Every row gives one point. Before rounding, the points of a table are all equally far from one centre. They may lie mostly on one side of it. Where is the centre, to within rounding?
In the rows, zero is written as 128.

Points (9 x 2)
[[ 83 116]
 [ 87  73]
 [168  73]
 [102  57]
 [173 113]
 [168  72]
 [173 114]
 [171  78]
 [109  54]]
Centre: [127  98]

Points (17 x 11)
[[166 154  59 216 147  90 120 121  93  83 161]
 [152 124 130  65 165 159  88 156 114  59 199]
 [155 140 120  82 220 124 141 175 102 104 210]
 [110 119  93 101 248  95  86 178  90 118 165]
 [127 140  82 208 181  99  47 127  62  65 200]
 [ 91 155  68 168 190 125  29 142  91 137 179]
 [ 94 112 142  88 196 106  68 181  82 137 119]
 [125 112  65 169 210  61  69 116 132  99 132]
 [125  82  67 170 195 134 157 164 105  65 173]
 [125  97 172 166 148  91  62 129  80  37 129]
 [173 186 120 148 174 150  83 169 114 113 120]
 [111 158 135 113 248 160  81 142  77  82 143]
 [164 112  89 140 162  87  67 125 126  59  98]
 [141  92 122  91 138 116  72 103 113  55 238]
 [109 129 134 154 209 154  64 158  38 123 110]
 [114 166 194 194 166 145  99 114  79  65 195]
 [140 131  72  92 156 124 115 212  70 110 173]]
Centre: [123 127 119 137 163 113 108 117  85 107 168]

Points (27 x 24)
[[ 83 156 157 119 180 170  65 165 118  72 121 114 161  58 125 116 140 111
  185 191 141 112  98 147]
 [ 89 137 129 117 156 177  26 125  67  40  90  79 166  56 154 137 143 124
  140 142 134  78 116 160]
 [113 117 111 139 144 146  58 134  97  56 128  79 171  75 175 141 115  62
  150 174 122 118 131 188]
 [ 98 104 129 101  97 177   7 124 103  85 104  77 133  61 129 132 173 151
  190 133 132 125 160 157]
 [116  81 150 133 112 194  66 162 128  78 102  61 168  69 119 119 132  97
  173 135  99 102 113 152]
 [ 82 104 107 119 128 145  58 144  83  45 123  58 179  75 181 146 134  81
  135 173 117 102 110 133]
 [ 95  77 115 134 158 164  65 137 140  54 109  93 124  68 122 141 160 110
  159 152  91 135 107 180]
 [126  81 153 140 152 132  62 161 110 112 106  71 110  42 122 125 139  93
  157 198 118 103 117 167]
 [158 113 131 168 131 130  82 114 135  63 101 114 133  74  84 130 101 100
  112  99 133  77 118 157]
 [ 73 124 130  97 135 175  53 139  95  30  80  73 153  68 142 184 147 120
  131 174 118  88 131 155]
 [ 74  76 137 103 122 163  25 117  92  40 114  86 170  68 135 135 155 109
  113 191 159 103 107 185]
 [ 84 141 177 131 118 148  39 162 100  74 100  78 144  70 187 120 140  92
  172 157 114  98 118 159]
 [110 120 159 152 166 159  42 150 114  35 144  82 135 113 114 153 138 128
  140 167 121 108 150 129]
 [119 131 177 104 138 127  32 147  72  67 138  84 149  80 141 146 129 117
  137 150  75  93  84 138]
 [ 80  91 158 130 158 124  36 112  74 102 151  90 139  33 153 144 161 134
  151 144  96  75 130 177]
 [ 82 131 174 111 149 154  50 138 110  46  97  77 179  51 142 112 134  91
   86 167 136 112 104 156]
 [110 126  90 137 156 163  20 112 105  52 130  67 148  89 132 108 128  73
  138 152 107 106 120 172]
 [ 77 118 124 151 142 189  64 157 132  80  81  73 156  85 174 115 150 131
  117 161  98  98 117 117]
 [ 99 126 134  94 117 183  54  93  89  93 100  58 120  32 141 135 149  99
  150 141  85 114 144 142]
 [134  81 150 111  94 154  93 123 131  58  87  81 187  58 161 166 170 106
  154 170 124 121  88 130]
 [116 132 160 150 140 186  48 119 129  88 150  82 161  95 111 169 133  85
  129 142  89 120 110 164]
 [ 80 119 116 130 138 198  56 136 132  79 106  88 191  85 164 127 157 121
  128 132  95 145  95 156]
 [108 100  92 102 139 134  54 106 127   7 116 109 145  67 145 147 163 109
  165 132 137 139 137 160]
 [ 72 136 163 115 112 171  66 184  88  40 141 100 164  69 112 109 170 123
  136 199 155 110  95 145]
 [ 82 108 140 145 117 196  31 115 103  64 115 117 161  64 145 155 181 107
  110 146  93  76 143 137]
 [111 132 133 151 111 153  39 169 104  37 111  84 138  65 171 124 177 137
  134 187 130 110  89 170]
 [ 70  97 133 113  99 142  62 148 106  38 126  71 125  85 147 112 127  85
  131 152 152 132  84 123]]
Centre: [105 130 124 110 112 127  83 119 117  99 121 103 157  87 120 123 151 131
 135 156 137  91 130 154]
